Every row gives one point. A path goes straight from each point to the next, and from the last back to the first. The post is the endless flat space through its rows: a point in 2 columns, a line in 3, a plane in 4, and so on, so that a path can go around it. How many times does the path go around the post? Going back the other way cancels.

Post (2 x 3):
[[ 35 -15  20]
 [-13 -16 -48]]
Path (16 x 3):
[[-63  -4 -33]
 [ 35 -28  49]
 [-14 -76 -28]
 [-32  25 -10]
 [  8  17 -28]
 [ 79 -47   5]
 [-25 -79 -50]
 [-52 -31 -24]
 [-89  30 -90]
 [ 26 -18  34]
 [  1  23   6]
 [ 48   1 -14]
 [ 56 -65 -13]
 [ 59   3  23]
 [ 38 -38 -32]
 [ 18 -33  -3]]
Times around: 2

Post (8 x 9):
[[-33   3  33  -7 -19  13  -7  -3 -32]
 [-32   9   3   3  -1 -12  22 -15 -47]
 [ 31  14  -3 -12 -25   8 -19  30   0]
 [ 29   2   3  17   4  12  -3   3  31]
 [ 15  -8  -5  -6 -27  -8 -40  19 -25]
 [  0   6 -19  -9 -13   6 -27  40  10]
 [-35   5 -30 -29   2 -10  35 -44   1]
 [  6   2 -52  12  12  32  37 -62 -23]]
Path (28 x 9):
[[-23 -11   1 -22 -24 -15 -37 -54  -7]
 [ 40   4 -33  13  -2  61  -2 -39 -25]
 [  3 -10  -9  -9  18  10  15 -27 -16]
 [-20  -4  11 -11  -9  63  49 -51   9]
 [ -4  30  24  15 -28  14  62 -37 -52]
 [ 51  16  22  39  12   5  -9   7  25]
 [ -4  27   6 -14 -12  11 -21  28 -54]
 [ 40  23 -10   6  15  16  27  24 -16]
 [-37 -17   4   8   6 -17 -10  42  41]
 [ -3   7 -14  32  -1 -41  48 -61 -25]
 [  1  12 -28  -3  13  -9 -23  -1  40]
 [  9 -10 -44   8  17  -7  -8 -36 -21]
 [ 19 -12 -12 -27 -38   1 -15  19 -95]
 [-13 -25  -1  -6 -16   2  23 -32  -2]
 [  1   8 -26  51   9  51  35 -37   1]
 [ 42   0 -26 -18 -26  19   5 -10  33]
 [  8 -25  29  24   3  -9 -10  33  46]
 [ 43 -21   2  15 -46  13 -28  16   7]
 [-19  28  21 -13 -36 -10 -10  17 -11]
 [-11  26   8  -2  11   4   2  18  10]
 [ 17   3 -21 -34 -22 -27 -16  20 -35]
 [ 31  -5  41  -8 -22   4  20 -43  -8]
 [ -5 -23  -5  -4 -51  -2 -37   2  -5]
 [-43  12 -24  15  -7  29  -5 -35 -50]
 [  6  30   6  15  19  31  20  10   1]
 [  7 -21 -25   8  22  -8 -22   4   0]
 [-49   0  22  -9 -12 -17  15  38 -25]
 [ 17  -4 -40 -19 -31  15   2 -30  -2]]
Times around: 5

Post (17 x 18):
[[ 15 -15 -21 -16  25  19  -4  27  27 -24   3 -38 -18 -12  22  30  15 -23]
 [-24  -9 -69 -10 -11 -37  43   5 -16 -21  32  -1  -4  13 -24  -2 -18   4]
 [  5  21   2  62 -19  -3  -2 -39 -24 -10 -15  -8  12  15 -39  -4   6  17]
 [ -1  -7  19  29  11   6 -16 -16 -30  31 -25 -44   9  32 -17   6   0  23]
 [-21 -12   2 -14 -16  -1   7   6 -10  14  -5   5  39 -38  15  27 -12 -15]
 [ -3 -48  18 -18  13   2  -8  30 -17   9   1   1 -11 -29  25  -6 -22 -35]
 [-22 -67 -24 -28  15  28  32  16 -19  11   5  -5  26   4 -19  -9 -21 -26]
 [ 32  -2 -41 -29  -2  24  10  -9 -20   2  13  -1   2 -16   6  20  -2  -4]
 [  1  29 -42  27  -2   5  40 -12 -46 -10 -17 -12 -11  43   5  18  34  48]
 [ 17  31   3 -19  15   5 -13  21   2  20  -9   3   1   3   1 -35  13 -35]
 [ 18 -11  -4  19 -25 -12   1 -12  -1 -21  11  -8   4  14  34  29   7 -16]
 [ -2   0  -7  -6 -24  -2  23  -3 -39  11  51   4  27 -11 -52  -9  -4  -4]
 [ 21  -4  46 -13  -7  10 -10  10 -25  -4 -30 -11  37 -20 -15 -43 -35 -13]
 [  4  -6  10 -29   9 -13  33  -8  -1 -19 -49  14 -29  32  27   7  11  16]
 [ -6  -9 -10 -11  29  24   5  26  12  -6   0  -5  -7   8  -3 -19   0  50]
 [-17  37  -2   5  -9   2  16  21  -6 -25   8 -10 -26  23   8   6 -38  -5]
 [-81  34 -23  -4  16 -29  19  -7 -22 -38  37  28  30  22 -38   3 -26  36]]
Path (25 x 18):
[[ 22   5  11 -36  -1  20  20  21  23  16 -35  -8  27   0 -26 -48 -39 -15]
 [-51  -3 -34  50  24  26  11  45  32 -44  -6 -79  24  15 -39 -45 -13   5]
 [-27  29 -43   6 -12 -26  59 -14   6  -7   8  -5 -30  32  22  40  24  27]
 [ 24 -10  -6  -7  -4  12  13   7  20  -8  16  40  28  -1  -5  -9 -21  -9]
 [ 54  28  39  -5 -21  25 -10  -9  -3  38 -34  -7  -9  -6 -26  31  22 -10]
 [ 26 -22  23 -46 -30  22  11 -25 -48  25  52  12 -16  25 -19  15  -9 -24]
 [-42  20  24  42  40 -28 -58  18 -15  22 -10 -29  31 -14  36 -32   0   5]
 [  5 -19 -40   1 -15  51  -2 -29   7  11  17 -21   5   6  -6   1 -32 -49]
 [ 54 -22  -7   1 -10  50  12 -48 -32 -15 -12 -26  -7  -5 -24   5   4  -1]
 [ -3  22 -63   0  22  22  44  -3 -20 -35 -16  -1 -37  15  30   8 -13  46]
 [ 21 -19 -59  71   5 -29  -8 -22 -56  18  32 -27  16  20   2 -16  47  59]
 [ 39  -8  15  35  19  -1  -1   1  -6   4 -33 -28  44  29  17  15  49 -25]
 [  7  19 -13   5  15  23 -15  35 -56  22 -39 -13  -6 -13  41  -5 -27  50]
 [ 23 -19   9 -39  -7 -29  -1  21  11  10  -9  14   1  21   9  -4 -15 -40]
 [ 16  -2 -13   1 -25 -38  20 -26 -41   2  11  51 -25  -7  20  14 -25  24]
 [-15  16  23  41 -17  16 -17  21 -16  22 -18 -10   2   8 -24   1 -13  -1]
 [-30 -22  21  25 -35  -5  -4  12  -6  18  25 -21  31  27  -2  -1  19  -2]
 [-21  -3   6 -33  25  65  17   0 -45  29 -15 -35  15  15   5  22 -32 -15]
 [ -8 -11  -8  32 -31  -4  46  -5 -29 -62   7 -17 -37  15  58  51  -3  21]
 [ 10  32 -26  10  -3   0  28  -1  -1 -24 -26 -12  -1  12   9 -11   9  35]
 [-12  22   4 -23  28   4  30  35   9   6  -3  14   4 -20 -24 -16  -9 -42]
 [-24  22 -34   2  12 -46  14  26   3 -71  14 -18   9  43 -11  15 -22  55]
 [-14 -17  39 -95   3 -61  27 -33 -33 -36  -8  59 -48   2   2  14  -2  21]
 [  1 -35 -11 -23   4   6  13   9   6  25   5 -52   8  16   2 -10 -10  -9]
 [-13  30 -26 -13  14   0  35 -11   0   0   7  -3  12  20  -1  26 -26 -22]]
Times around: 3

Post (17 x 18):
[[-46  13 -31 -17 -31 -30  -3  12 -63 -16  30  41 -48   4 -39  30  39 -15]
 [-18  -1  12 -20   0  -2   1  28  40   9  10 -30   7  -5 -11   4  -6  -1]
 [  7  15   6   4 -24   0  15  -7 -20 -22 -11  19   4  48   1 -12 -42  18]
 [-14  14   3 -27  44  -1 -27   1 -13  24  33  34 -58 -37 -33  21   5   8]
 [ -6  -3  -9  -1  31 -12  15   0 -11  -1  13   8  21 -24 -13  25 -50   6]
 [ 19 -17   6  23  14 -18  -9  -8  30   3  29 -21  45  11  17 -19  -6  20]
 [ 16  14  24 -17 -14  35  46   7 -24  18  46  19 -20  11 -26 -20  -7  -8]
 [  7  20 -24  11  45  40  20 -10 -19  16   8   0 -42  -8 -19  -8 -12 -12]
 [-15 -34 -15  -1  -2 -25  14 -19 -20 -24 -16   4   7 -15  25  46  -2   3]
 [-23   8  13  31   9  -8 -17 -12 -17 -10  -4   9  -1 -35 -19   1  12   4]
 [-41  36   4 -38  35 -51  24  -8  -9 -10  12  28  -9  -5 -21  22 -35 -14]
 [ -8   4   1   1  -3  16   6  23  21  -5  40  19   6  11   2  -2 -13  -1]
 [-15  14 -20 -13   2  37  30 -17 -37  16  -3  14  19   0   8   0   8   3]
 [-41 -19  12   5  34 -15  -2 -11  -9  36  36   0 -44 -18 -24  26 -18   6]
 [ 17 -30  45  32 -11  22 -21  23 -17   9  28 -17  23  24  14 -20  14   3]
 [  6  -4 -18  37  10 -16  -1   1  27  -9   3  -2  17  21  -3  33  10   0]
 [ 24   2   6   5  25  37   8  -5  23  -1   6  16  28  19 -31 -33 -23 -17]]
Path (29 x 18):
[[-13   0 -10 -17  -8 -25  -5  -5  21 -24 -25 -14  17   3 -18   8  -7  12]
 [-14 -34 -31  21 -21  20  31  16 -11 -11  11 -16  55  44  43  66  32 -34]
 [ 30  14 -24  24 -52  35   9  13  -7 -30 -11  21  37  42 -19  -7 -16 -17]
 [ 48  -1 -15  -3 -22 -14  34  22  14  27  44  25  -3  21  -8  48 -20  31]
 [-16  23  25 -25  22  11 -48  21 -33   3  -6  73 -11 -15  15 -19 -34  56]
 [ -7 -19  13 -10  26   5  59   8   3  -8  32  20 -28  16  -1  -7 -27  -6]
 [-20  28 -25  -2  -8 -41  24  21 -40  -7  10  11 -77  16 -69  24 -21  10]
 [-19 -32  33   7  21  49 -20  15 -37 -11  22  20 -11 -16   2 -10 -14  -7]
 [-49  10 -14 -20  24 -39 -27  11  13  15  37 -52 -19 -37 -16  33  21  23]
 [ 16  50 -28  17  11  43  30  17  -3 -20  36   6 -28  -6 -31 -27   9 -10]
 [-12   2 -25  -6  69  -4 -57 -21 -27  40  33  -4 -66 -69 -69  35  -1   9]
 [-41   1   2  12 -55  19   5 -18 -17  36   9  13   3  21 -10  33  53  -7]
 [-39  45 -28 -14  51 -39 -15  14 -29  25  -1 -19  -3 -37 -39  36 -19 -10]
 [  8   4  44  23  39  10 -56  17 -30  -3  16  -3  38 -15 -31 -43 -20 -12]
 [-69  14 -52 -11  -6   8  -1  -6  10  17   7  -2  10  25 -47  33  64 -29]
 [-19  23  18  13  95  25   1  -5   6  30  14 -16 -49  15  -2  -3 -12   8]
 [ -5  18  -4  -6  60 -14  40   4   7   8  16 -13 -16 -10 -24   2   4 -33]
 [ -4 -32  63  -8  -3   3 -89  29  25   3  -4 -16 -23 -51 -11 -35 -11  37]
 [ 21 -10  14 -35  37  -4  39   4  -1 -20  37  51   5 -26   1  19 -46  -5]
 [-36  -9  31 -41 -27  -6   9  17  -3  -8   3   3 -16 -35 -33   3 -23  44]
 [ -3  17  28 -10 -14   1   6 -24 -18  -2  -2  40  55 -26 -29 -44   8  21]
 [-15  13 -24   1 -10  33  -9  14  -1 -11 -51  -8  -6  24   8  -8   1   1]
 [-83  -2  -6 -43  12 -21  14  -3  -8  22  17  29 -54  19 -31  30   7 -17]
 [-24 -15  43   2 -18  12 -10  16 -33  25  25  49 -49  30 -28 -14 -19  -4]
 [-32  12 -19   7 -33  18  37  -4   0  24  26  -4  -3 -20  17  -2   9 -16]
 [  5 -38  51   8  38 -14  26 -41  21   8  56  14 -13  46  12  13 -50 -31]
 [ -8  54  47  31 -13   2 -38   9  -8  -9  31   7 -24   8 -46 -22  -3  38]
 [ 11   9  20  -8  44  25   0 -11   5  25   3  -3 -27  29 -21 -16 -19  40]
 [ 23  22 -11   7  37  21   4   8 -40  -4   7  13   3 -23 -32 -29   4  21]]
Times around: 0

Post (17 x 18):
[[ -2   6  39  -5 -10 -19  26  13 -28 -13  -1  18  -4  42  19   2 -58  12]
 [ -2  10  26   7  12  37  41   6  -9   7  -8  38 -19  11 -33 -27 -22   4]
 [ 16 -30   1  23  13  15  11 -22  33  -3 -36  10  28  28   2 -20  17 -17]
 [ -7  -4  42  -6  -1  17 -21 -11   2  19 -30  56 -40  16 -13   5 -19  -9]
 [ -6  -9  28 -57   0  -4  15  31 -23  23 -23  30 -35   5 -42 -25 -13   0]
 [ -7 -29   8 -13  44  31  -3 -18   8 -23  22 -28  17  13 -23  23  -9 -46]
 [  8  -7 -76  11 -27  58 -14   0  11 -23  36 -53  50 -29  13  -7 -22  -6]
 [ 22 -35  59  -1  -5  -3  18  42 -16  -4  -7  12 -29 -12  12 -21 -30 -15]
 [ 10  35  55 -38 -25  16  11  25   7 -27 -54  10 -54   1 -20   1 -22   0]
 [  2 -27 -43 -15 -11  95   1  -6 -17   6  16 -47  60 -12  40  -1  -5  43]
 [-18   7 -21   0  52  33 -13 -29  10   9   2 -26  21 -14  17 -14 -16  -2]
 [ 17   3  55 -20  26   7 -37  33  21 -11   8   7  22   6 -22 -13 -19  17]
 [  0 -19 -31  31  14  38 -35 -30   8 -19  24 -42  -8  39 -28 -19   2  18]
 [ 14  22 -28 -27 -26  46  17 -26   5   5  39 -24  34  -5  44 -21  15   4]
 [ -9   4 -51  -3 -32  35  17 -21  -2 -14  35 -37  23 -67  10  -6   8  56]
 [-27   0  70 -20 -27   7 -12   1 -29 -33 -29  52 -17   7 -15 -39 -22 -30]
 [ 17   9  33   8 -26   8  -1   7 -49  12 -14 -18  -7 -17 -35  -5 -11  -3]]
Path (26 x 18):
[[ 62 -24 -21 -23  11  53  12  43   0  16 -14 -40  29 -42 -19  -1 -20 -10]
 [  6 -33  24 -31  22  27 -16 -24 -25  44  12 -17   7 -11  -5   3  16  33]
 [-12  53   3 -89 -49  49  34 -13  14 -17  11  -3 -18  -6  24 -45  13 -14]
 [  5   2   1 -47  26  38  43  -8 -11  18  41 -44   9 -41 -33  18  46 -10]
 [ 22  50 -51  30  10 -29  -2   9   5  -4  32 -40 -11 -15 -20  46 -47  21]
 [ -3 -46  -3 -12   5  69 -69   3 -25 -18  27  -4 -10  18 -29   4 -30 -14]
 [-13 -18  10 -53  33  21 -27 -10  28   0  13  28   8  10   2 -11 -58   5]
 [-21   2  14  -5 -22  69  11 -13  -6 -18  -8 -20  14  -4 -43 -28  17  -6]
 [ 12 -16  36 -10   9  58   5  28  46  -6 -21  36   2  87  29 -44   8   5]
 [-10  13  14 -53  57  25   8  34   0 -27  37  -4  -6 -42  -3  40 -49 -16]
 [ 44 -19   4  29  20 -24 -13 -22   4   7  -8   1  13 -21 -14 -10  19  45]
 [ -5  34 -19 -34   0  72  24   2 -44  32   4 -56 -35 -78 -57 -29 -43  81]
 [  0 -52  13 -26   6  -1 -14  -3 -26 -30  44   1  -1  12  31   9 -43  -2]
 [ -2  14  -6 -65  -3  16  72  -1 -58  38 -40  55   0 -16  -2  14  -6 -44]
 [ 20 -15 -25  15  56  84 -53  22  -1  50 -17 -55  49  10  17  46   7 -18]
 [-41  79 -11 -73 -12  61  49 -42  44  14  16   5 -38  -2  35 -12   8   7]
 [ 31 -10  64  23 -23  16 -18 -34  42 -28 -43  35  24  49 -43 -37   4 -45]
 [-10  -5  54 -33  41  -4  -9 -19  14 -42 -27  40   6  44 -52 -26 -21   0]
 [ 41  38  18  26 -19  55 -23  28  -7 -19  41  18  26  22 -25 -33   3 -13]
 [ 19 -20   8  24 -56  25  13  33  -2   8 -17  25 -14 -49  -3 -47  25  51]
 [ -7  20  41 -21  -8  31   6 -11  26   8  -2  32  22  29  41 -15   3   4]
 [ 22 -31  31  29   9  41 -22  25   0 -14  -4 -11  48 -13   3 -13   2 -49]
 [-42  40   2  -6 -34  58 -35 -17  -3 -42  12 -26  35  -3 -34   3   6  31]
 [ 26 -47  14   5 -42 -17  10  32  16 -18   7 -69 -10 -55   1 -15 -13  31]
 [  9 -37  39 -28  28  25 -35 -11 -24  15 -28 -45  21 -30  -3   1 -38 -11]
 [-10   9 -46  23   1  55   9 -18 -58   8  52   8 -13  -9 -23 -42 -24  69]]
Times around: 0

Post (17 x 18):
[[  4  -5   7  27   7   2 -11 -13  -4 -55  24  16  -5 -20 -23   1 -56  10]
 [ 33 -20  15   5 -20 -14 -10  24   2  -3  36   3  44  38 -14  -8  24  13]
 [ -1  -6  -9  -3  28  15  13 -22  -9   6 -23   7 -21  -4   4 -22 -34 -11]
 [ 25   7   8  24  -3  -4 -22  10  -4 -32  21   0 -15 -50 -35  -2 -26  13]
 [ -7  10   6   3   7  -3 -28 -19  -7 -39  31  13  -5 -30 -42 -19  -8  37]
 [ 25 -23  26 -41 -63 -15  18   9   6  10 -33 -14  11  38   7   2  50  18]
 [-19  -3 -30  20  21 -32 -18 -11 -28 -26 -24  20 -34 -28  -3  14 -11  -7]
 [-35  -6  23  -7  29   5  38   9  39  54 -12 -19  -8  15  21  12  12 -41]
 [ 25  21  18  25  -5  -8  13  -3  44  11  51  12  15   4  -8  -3 -21  29]
 [ 23  -7  10  19 -31   3   4   7  10  -2 -25 -12 -19  41   4  -6  46  13]
 [-13  23   4  -9  30   7  -2  21  -7 -13  -9  37 -49   0  -5   0 -12 -21]
 [-20  27 -22  18   9  10  12 -23 -17  -4 -29  14 -16 -30 -44  -4 -26 -28]
 [  8   3   2 -28  35  12  29 -12  33  25 -27  10   3  18   7  30   5 -15]
 [  4 -14  -1  26  13  -5   8 -26 -31 -13  26  23 -33 -17 -39   6 -38   2]
 [ 17  -6 -12  -7 -25  13  -4  21  35   0  31 -20  12  11  -4 -11  -6  16]
 [ 11  -7  23  -2 -28  39 -11 -12  30  18  58  19  27  -2   5   1  -8  22]
 [ 30  13   8  23  12  15  16 -23  12 -35  95   9  12 -23  -2 -19  -3  21]]
Path (26 x 18):
[[  6 -21 -16  22  -7 -15 -12 -18 -38 -43  18   3 -31  -1  16   2  40  33]
 [-33  -1  52 -23  44  34  -3  11  16  -3  48  -4  18  -5 -49  33 -21 -18]
 [ 32   9  22 -41  -6 -18  36 -92   3 -12 -20  21 -32  -6  -7  13 -57  43]
 [  3  -7   6  -2 -15 -16 -58 -24  -6 -51 -36  39 -18   5  30  -2  43  22]
 [-12  -2   8  18  25  20  31  -6  15   9  -4  13 -33 -19   2 -22 -26 -23]
 [ -4  36  17  22 -14 -30 -13  33 -25 -31  -6  39 -39   0 -50 -12  10 -18]
 [ 41 -17 -14 -19 -10  17 -16   3  26 -16  35 -18  24  21  28 -30 -26  24]
 [ 19  43  45 -10   0  -6  28   6  26 -16  43 -12 -11 -25 -17   9 -28   9]
 [ -8  57  12   0 -40   5  -4 -23  53  21  24  -6  19  18 -36 -28  31  14]
 [  5 -53  -5   0  42 -10  42 -37   4  32   3  29  22  50 -21   7   0 -23]
 [ 39  27  -2  21 -32  17  -2  10  31 -45 -13  -2  -2 -21 -26  -8 -30  30]
 [ 18  24  -5  14  24  -4   3   7   7  21  34  28  45 -26 -18  20  50  10]
 [ 18  10  -8 -17  23  31 -22  10  24 -11  18  47   6   1   1  -1 -19  28]
 [ 35  17 -17  10  15  -1  14  11  -3  -2  27  28  -7 -14  23   5 -13   1]
 [ 36 -10  14  18  -8  -5  12  -6  10  34  44   4  37  36 -18  18 -32  -1]
 [-10  46  -9  10  24   9 -28  14 -18 -26  58  32 -32 -10 -10 -13  20  12]
 [-10 -12  51   2  60 -21  41  21  -1   2  31  21  -7  26   5  24   8  -2]
 [ -3 -24  33 -27  16   1  17  24  27 -10  33   1 -23  -2  13  15   2   7]
 [-18  24  35 -11   0   1  56 -34 -12 -13  30  14 -40 -12  20  23  74   5]
 [ -6   2  57  28  51 -15  50   3  39  -2  34 -48  -3 -15 -17  30 -29 -32]
 [-26   9  31  14 -12  20 -71  40  16  27  24  17 -36 -26  -8  22 -39   2]
 [-23  20  33 -22 -29  49 -43  35  46  12  -1  -8 -14 -41  -5  25 -19  10]
 [  2 -23 -19  -8  15  -1  36 -14 -15 -28   0 -18  15   5   4 -41  -8   6]
 [ 33 -34  -2 -15  52 -29  -5  -6  15 -52  11  19   8 -29   6   9 -10  10]
 [ -2  -3   3   8  -6 -11 -40 -37 -21 -42  -7  47 -16  -9 -17  34   9  -2]
 [ 23  21   5  38  -7  -9 -14  15   3 -49  23  -8 -12 -32 -13  25 -25 -19]]
Times around: 0
